Rows are points. Any point is a mix of the corners, with weights that add up to 1. It lies inside the corners' shape when no weight is negative. Is each point inside? If not, which corners have a negative weight?
In the rows, zero is written as 128.

Corners:
(1): [163,104]
(2): [67,158]
(3): [149,166]
Points:
[101,133] -> outside (3)
[124,120] -> outside (3)
[126,158] -> inside
[113,119] -> outside (3)
[107,124] -> outside (3)
[123,132] -> inside
[98,143] -> inside
[175,128] -> outside (2)
[71,169] -> outside (1)

Corners:
(1): [161,108,102,146,131,129,99,158,139,92,155]
(2): [189,133,188,58,132,161,96,83,163,118,73]
(3): [155,167,105,182,125,122,137,119,156,117,90]
(4): [125,123,146,109,123,98,156,156,100,178,119]
(5): [93,116,108,180,124,190,162,176,88,177,191]
(6): [103,123,117,70,163,113,170,81,115,125,154]
(7): [105,162,120,126,90,112,168,78,154,139,182]
(8): [157,168,168,131,154,92,95,141,102,77,143]
(9): [188,135,161,87,173,160,103,147,97,199,151]
(10): [104,177,99,146,133,86,121,101,72,162,110]
(11): [90,74,110,149,159,91,82,84,168,75,115]
(12): [115,139,105,200,114,84,158,89,84,123,186]
Points:
[122,135,125,137,130,107,135,106,125,124,146] -> inside
[122,148,124,121,122,118,147,99,132,140,158] -> inside
[146,154,113,162,129,120,133,118,143,123,109] -> inside
[145,119,156,99,142,125,95,122,134,124,114] -> outside (3, 6, 12)
[117,134,128,151,116,135,134,101,129,168,133] -> outside (1, 6, 8)
[142,124,129,111,142,140,125,130,124,158,135] -> outside (8, 12)
[128,125,133,125,140,116,120,120,118,127,140] -> outside (3)
[161,129,159,93,141,147,115,117,144,130,119] -> outside (10, 12)

Corners:
(1): [176,99,124,135,156,103,86,125,87,130,99,184,72,81,82,79,126,184,179,142]
(2): [93,149,126,97,158,144,162,110,137,172,100,115,94,145,146,147,80,183,180,115]
(3): [121,151,81,181,93,140,82,84,106,135,123,186,177,61,51,81,114,184,134,156]
(4): [169,75,101,179,150,122,81,96,128,138,93,106,115,155,111,104,123,156,97,187]
(5): [146,173,157,170,105,115,116,90,93,136,171,144,184,129,106,143,169,129,102,167]
(6): [128,76,71,162,175,98,103,177,151,180,116,122,86,120,174,130,167,145,172,101]
(7): [106,183,180,72,110,74,176,99,104,118,112,121,146,107,154,147,156,134,113,87]
(8): [123,151,102,107,178,123,81,195,103,80,125,141,146,94,121,142,144,182,84,132]
(9): [176,91,96,125,79,149,75,94,93,141,182,207,93,91,152,92,166,160,202,183]
(10): [87,115,112,124,158,95,120,166,113,165,135,92,147,169,164,111,112,183,112,129]
(11): [161,88,161,168,105,140,156,103,125,152,72,143,100,99,135,123,93,181,121,127]
(12): [112,87,120,149,150,155,82,103,157,140,120,111,86,154,187,136,107,176,198,114]
(13): [142,91,105,142,131,121,125,155,125,94,136,121,94,124,133,153,118,173,147,122]
(14): [167,105,134,81,139,123,120,123,171,180,113,150,120,89,90,83,115,142,170,133]
(15): [135,147,136,97,122,126,166,115,123,147,85,163,140,159,138,111,106,119,166,104]
(16): [109,179,93,114,121,102,93,195,111,103,152,166,135,153,124,148,128,124,106,122]
(17): [84,83,81,174,134,148,138,125,159,171,159,148,174,136,93,139,157,101,95,151]
(18): [88,109,105,99,142,106,103,183,98,162,105,88,129,178,184,138,164,120,148,127]
(19): [159,127,162,142,161,150,140,76,143,112,109,97,129,93,137,137,83,110,112,147]
(20): [148,127,109,177,119,141,115,122,119,165,113,144,95,166,108,135,131,112,111,85]
(21): [120,160,160,136,179,107,156,163,148,74,60,85,113,148,116,100,135,98,98,90]
Points:
[120,126,113,137,138,133,124,134,122,144,119,141,122,135,133,126,121,146,147,122] -> outside (4, 7, 14)
[141,111,114,130,138,121,106,137,125,127,115,139,116,116,130,119,136,142,137,130] -> outside (2, 5, 10)
[126,135,120,127,151,103,120,147,115,132,111,116,128,138,125,122,127,148,118,124] -> outside (9, 11, 12, 17)
[147,123,122,154,123,127,110,117,112,126,124,147,128,120,124,126,142,138,126,141] -> outside (2, 10, 14)
[126,103,122,126,146,111,130,138,131,151,117,125,115,133,146,127,144,153,148,129] -> outside (3, 16, 19, 20)
[125,110,111,145,143,128,112,134,130,149,117,127,122,141,132,131,122,148,136,128] -> outside (7, 9, 21)

Corners:
(1): [129,128,208,137,116,121,94,150,132,159,99,105,129,137,133,111,120,117,131,74]
(2): [119,130,132,138,106,88,153,132,137,156,111,141,133,134,129,142,103,82,124,134]
(3): [144,126,85,156,126,150,138,90,157,118,138,129,92,129,119,126,96,186,122,152]
(4): [113,83,162,158,54,134,127,101,138,145,121,134,120,87,153,110,191,94,143,151]
(5): [146,157,117,114,174,189,109,209,153,114,97,166,193,131,134,145,123,169,59,93]
(6): [158,187,156,137,130,166,84,184,148,110,112,133,128,166,141,186,129,87,89,71]
(7): [126,114,82,225,172,188,144,105,61,124,143,148,149,120,79,215,113,147,190,132]
(8): [115,167,160,127,101,132,120,200,137,94,152,154,160,167,147,124,142,153,107,71]
(9): [124,60,44,136,88,143,120,110,103,95,108,131,141,100,147,97,119,195,137,193]
(10): [158,125,96,122,110,124,125,131,107,74,146,101,108,87,92,166,136,178,111,119]
(11): [134,103,143,130,97,115,139,139,114,163,110,172,94,133,123,123,114,129,169,90]
(12): [191,126,91,206,132,178,143,88,79,101,128,101,156,82,82,143,120,178,191,192]
(13): [104,121,146,103,96,98,126,108,185,146,108,133,135,163,163,132,166,98,142,71]
(14): [111,130,128,84,162,113,129,130,173,86,121,139,130,131,184,133,152,97,138,132]
(15): [116,98,88,142,117,101,116,116,124,128,136,159,102,122,127,68,142,98,117,130]
(16): [106,95,52,150,109,141,111,109,107,129,172,118,116,72,136,66,95,168,163,145]
(17): [127,169,152,102,141,167,92,160,137,162,117,157,113,177,81,144,126,113,120,120]
(18): [177,177,136,92,154,135,123,203,162,127,121,108,127,191,143,186,160,173,94,117]
(19): [121,130,74,227,132,190,131,136,98,92,112,110,118,95,76,179,118,206,197,139]
(20): [113,180,166,97,110,144,143,137,143,152,97,114,80,190,168,97,146,61,113,84]
(21): [170,239,126,109,154,156,75,163,151,139,135,143,181,129,151,168,165,196,57,121]
Points:
[138,138,100,126,115,140,134,139,135,112,124,128,135,119,141,134,134,169,122,134] -> outside (1, 6, 7, 15, 17)
[136,133,125,125,119,136,127,132,130,133,122,134,127,131,133,130,129,141,129,121] -> outside (6, 15, 19)
[133,122,126,155,117,149,128,134,121,129,114,136,122,137,116,142,127,133,136,119] -> outside (14, 16, 21)
[138,141,130,133,122,138,123,142,137,127,116,135,130,141,131,148,138,137,124,115] -> outside (16)
[147,115,102,147,126,138,132,126,121,131,119,129,120,129,121,132,112,133,132,121] -> outside (4, 8, 14, 17, 19, 21)
[146,140,127,125,116,126,122,143,141,116,131,141,136,148,135,162,151,136,118,123] -> outside (1, 5, 16, 19, 20)
[146,148,129,121,129,136,123,157,142,129,121,127,128,150,134,152,142,145,118,118] -> inside
[132,146,146,129,108,130,117,156,129,141,121,126,121,151,128,154,139,132,129,98] -> outside (3, 5, 12, 14, 15)
[126,153,130,123,130,148,110,157,139,121,122,134,149,137,143,152,143,140,113,110] -> outside (3, 11, 12, 15)

Corners:
(1): [147,93,149,157,124,171,140,99,112,124,111,137,90,140,132,141,100,160,120,96]
(2): [130,128,123,103,123,165,32,142,158,190,132,110,95,144,124,129,113,149,101,137]
(3): [110,105,135,156,166,145,144,114,135,109,155,135,217,93,145,109,106,179,116,158]
(4): [177,153,98,132,149,122,157,92,78,121,149,139,97,87,152,146,132,149,142,122]
(5): [112,127,135,113,143,149,136,129,179,114,128,140,147,116,131,67,107,147,119,143]
(6): [180,116,122,44,158,156,109,114,145,126,141,123,84,118,158,151,118,116,110,106]
(7): [133,143,120,154,141,143,113,115,114,112,117,98,102,108,167,158,111,131,139,101]
(8): [101,114,149,157,136,110,132,132,49,127,108,137,124,157,162,149,128,97,106,156]
(9): [120,154,131,124,124,137,174,93,157,164,129,153,190,118,148,113,95,156,141,115]
(10): [194,97,144,119,142,151,137,128,150,120,78,7,98,102,160,99,157,119,145,97]
(11): [220,111,99,95,155,163,26,128,137,130,116,112,86,125,122,164,96,170,123,93]
(12): [119,152,148,144,151,161,80,109,133,192,88,133,89,147,124,144,178,92,131,127]
(13): [100,200,127,145,112,136,140,103,117,131,148,165,120,148,118,118,109,136,127,246]
(14): [138,141,115,154,135,173,101,118,148,187,122,103,127,153,145,160,108,70,123,113]
(15): [103,122,143,144,118,132,156,97,134,137,151,154,169,144,54,124,125,113,98,117]
(16): [151,119,170,153,162,113,146,165,83,111,157,107,112,140,120,144,112,158,123,102]
(17): [122,120,111,157,146,93,145,112,149,111,147,153,243,118,150,132,117,173,131,162]
(18): [137,136,120,120,132,145,151,143,137,125,111,135,137,71,156,130,180,143,151,129]
(19): [111,123,129,143,157,98,146,141,148,140,140,128,133,91,97,132,102,151,105,189]
(20): [132,142,101,95,137,157,149,143,152,111,121,93,107,120,166,88,114,180,248,130]
(21): [97,134,83,110,162,135,146,154,126,121,156,130,182,138,101,132,106,181,109,121]
Points:
[136,127,123,129,145,144,120,122,132,133,133,126,142,122,132,132,114,148,124,131] -> inside
[145,129,124,127,145,147,117,127,119,136,127,112,106,125,132,142,124,134,129,121] -> outside (5, 9, 17)
[132,134,112,123,137,147,107,115,117,130,135,142,122,124,130,140,127,151,134,134] -> outside (5, 9, 10, 14, 16, 19)
[140,125,125,124,144,143,116,125,132,136,127,122,130,125,133,130,120,143,125,132] -> outside (7)
[128,143,112,119,142,138,145,118,142,138,135,118,142,110,137,126,130,143,148,138] -> outside (1, 5, 8, 11, 16)
[134,133,126,138,140,137,129,122,128,132,125,122,131,121,133,125,123,144,136,139] -> outside (6)
[153,117,131,127,141,146,131,123,135,128,113,89,121,119,140,121,128,139,132,118] -> inside
[137,123,127,127,146,144,119,122,136,138,124,120,132,121,135,131,126,139,127,117] -> outside (13)

Corners:
(1): [67,129,133,101,150,163,130,135,103,185,173,195,134,140,204,123,117,127,105,197]
(2): [152,95,136,168,93,153,143,166,151,74,88,136,130,133,167,134,226,137,150,119]
(3): [146,90,149,157,85,171,95,99,180,96,81,52,119,115,101,99,175,132,151,114]
(4): [121,148,119,139,148,168,106,151,124,145,92,129,73,166,142,98,112,103,103,133]
(5): [105,124,124,96,157,142,91,176,99,192,157,171,122,113,146,133,161,109,92,154]
(6): [217,117,169,156,89,105,144,106,138,89,100,113,128,116,128,117,158,139,136,73]
(7): [139,104,104,83,119,82,108,135,106,155,105,132,156,128,147,214,124,119,93,118]
(8): [141,74,130,107,152,90,145,179,127,114,144,158,166,79,180,174,140,145,77,145]
(9): [127,68,107,121,121,87,99,157,98,173,119,157,149,92,152,191,101,176,129,114]
(10): [51,135,158,102,148,175,129,166,125,122,117,192,130,117,165,90,131,95,113,163]
(11): [156,95,153,134,57,133,129,160,128,101,69,85,106,133,121,106,158,154,131,149]
(12): [161,158,109,104,172,189,133,87,140,69,58,135,99,137,85,81,165,135,156,188]
(13): [95,102,119,78,205,144,122,184,94,138,151,161,170,143,182,105,138,109,143,166]
(14): [39,132,152,130,166,130,143,188,133,188,162,200,128,170,137,132,129,109,99,181]
(15): [118,139,122,123,71,186,121,129,210,154,138,153,85,177,113,80,81,122,97,110]
(16): [135,82,96,169,78,134,148,153,140,104,95,110,184,102,123,103,164,141,118,117]
(17): [136,77,111,128,88,124,159,121,144,132,81,75,97,91,136,104,168,141,141,113]
(18): [100,114,81,108,142,55,105,160,82,110,149,180,132,137,136,128,122,132,92,133]
(19): [125,151,94,124,96,142,118,131,152,147,85,85,109,134,122,109,131,184,113,95]
(20): [129,170,119,149,102,158,142,148,183,145,133,143,111,139,138,88,115,94,146,181]
(21): [134,189,118,139,98,190,124,146,119,108,151,118,59,142,97,110,111,106,123,142]
Points:
[113,126,126,125,124,145,125,151,131,134,125,149,118,132,143,109,136,125,118,148] -> outside (7)
[135,106,129,126,127,122,134,161,125,132,100,135,138,118,150,138,155,136,123,139] -> outside (1, 3, 15, 18, 21)
[107,121,129,130,118,141,128,157,132,139,125,144,123,133,140,119,134,124,114,140] -> outside (12)
[112,128,117,122,133,146,124,148,134,131,122,142,117,134,142,116,135,117,110,145] -> outside (6, 9, 11)
[120,126,128,126,126,146,129,149,140,142,129,146,129,126,140,119,140,121,123,143] -> outside (4, 11, 18)
[112,91,133,127,128,107,127,169,117,134,129,148,170,113,164,144,160,137,116,137] -> outside (4, 12, 15, 17, 21)
[125,126,125,132,114,146,130,147,140,127,110,133,121,131,133,109,140,126,125,148] -> inside
[122,143,107,107,150,136,134,144,115,138,146,159,114,137,134,113,116,105,108,159] -> outside (2, 3, 9, 10, 11, 19)

Corners:
(1): [161,118,136,133,90,96,123,108,129,134,78,111,164,132,96,142,85,125,152,151]
(2): [99,108,87,68,67,140,114,110,103,191,101,122,164,73,122,143,110,190,127,187]
(3): [134,151,151,132,124,153,125,115,82,137,113,130,181,115,94,106,83,148,140,156]
(4): [111,127,123,171,128,171,139,147,109,105,121,130,145,131,138,145,135,119,67,127]
(5): [49,172,175,104,113,134,129,84,162,111,129,125,116,135,79,130,113,89,134,192]
(6): [56,160,193,126,82,104,124,116,161,152,147,123,104,160,70,135,154,122,137,126]
(7): [116,116,149,80,93,136,142,98,125,104,94,147,165,94,97,156,134,149,121,113]
(8): [90,181,165,121,149,91,133,116,101,104,158,66,106,120,98,147,174,121,97,116]
(9): [162,187,87,189,179,142,150,129,126,114,113,110,135,135,171,147,124,157,130,119]
(10): [143,115,73,209,211,133,138,152,103,57,116,138,115,164,172,124,104,123,115,116]
(11): [143,86,129,116,70,163,118,109,109,165,111,96,141,115,138,107,151,127,152,176]
(12): [137,116,188,103,124,141,120,123,123,164,119,131,145,123,113,160,132,165,111,144]
(13): [123,84,130,122,53,136,183,84,92,161,130,122,121,103,97,139,105,173,123,160]
(14): [141,119,88,156,160,140,104,105,73,99,91,132,75,91,147,105,106,134,101,76]
(15): [196,148,68,188,173,173,107,149,66,52,148,170,114,146,190,147,119,106,88,107]
(16): [151,141,107,196,152,161,124,166,88,84,124,144,119,93,169,164,127,112,137,105]
(17): [73,194,118,95,159,153,108,115,129,149,185,87,117,138,51,154,145,112,123,111]
(18): [71,157,169,115,89,138,106,97,130,110,179,85,125,158,89,143,130,117,138,131]
(19): [160,151,78,140,111,178,143,184,101,73,110,123,111,155,127,164,106,136,112,101]
(20): [152,138,58,151,135,151,135,165,121,96,153,137,130,97,179,106,94,112,108,99]
(21): [99,158,108,145,107,108,96,105,148,67,186,91,87,118,31,129,160,149,123,160]
Points:
[135,140,116,146,133,137,130,122,110,118,117,122,129,123,121,141,122,140,121,134] -> outside (18, 20)
[124,134,124,139,102,136,137,120,117,115,129,121,136,124,118,135,121,135,127,148] -> outside (12, 14, 17)
[107,147,141,136,115,131,125,122,125,125,135,123,120,135,109,139,133,130,123,128] -> inside
[132,125,107,129,125,139,122,117,107,121,132,115,132,115,129,137,129,143,111,129] -> outside (3, 5, 6, 16, 19)
[132,145,122,151,114,144,138,132,108,107,144,118,130,124,116,146,131,127,122,119] -> outside (2, 5, 10, 12, 14)
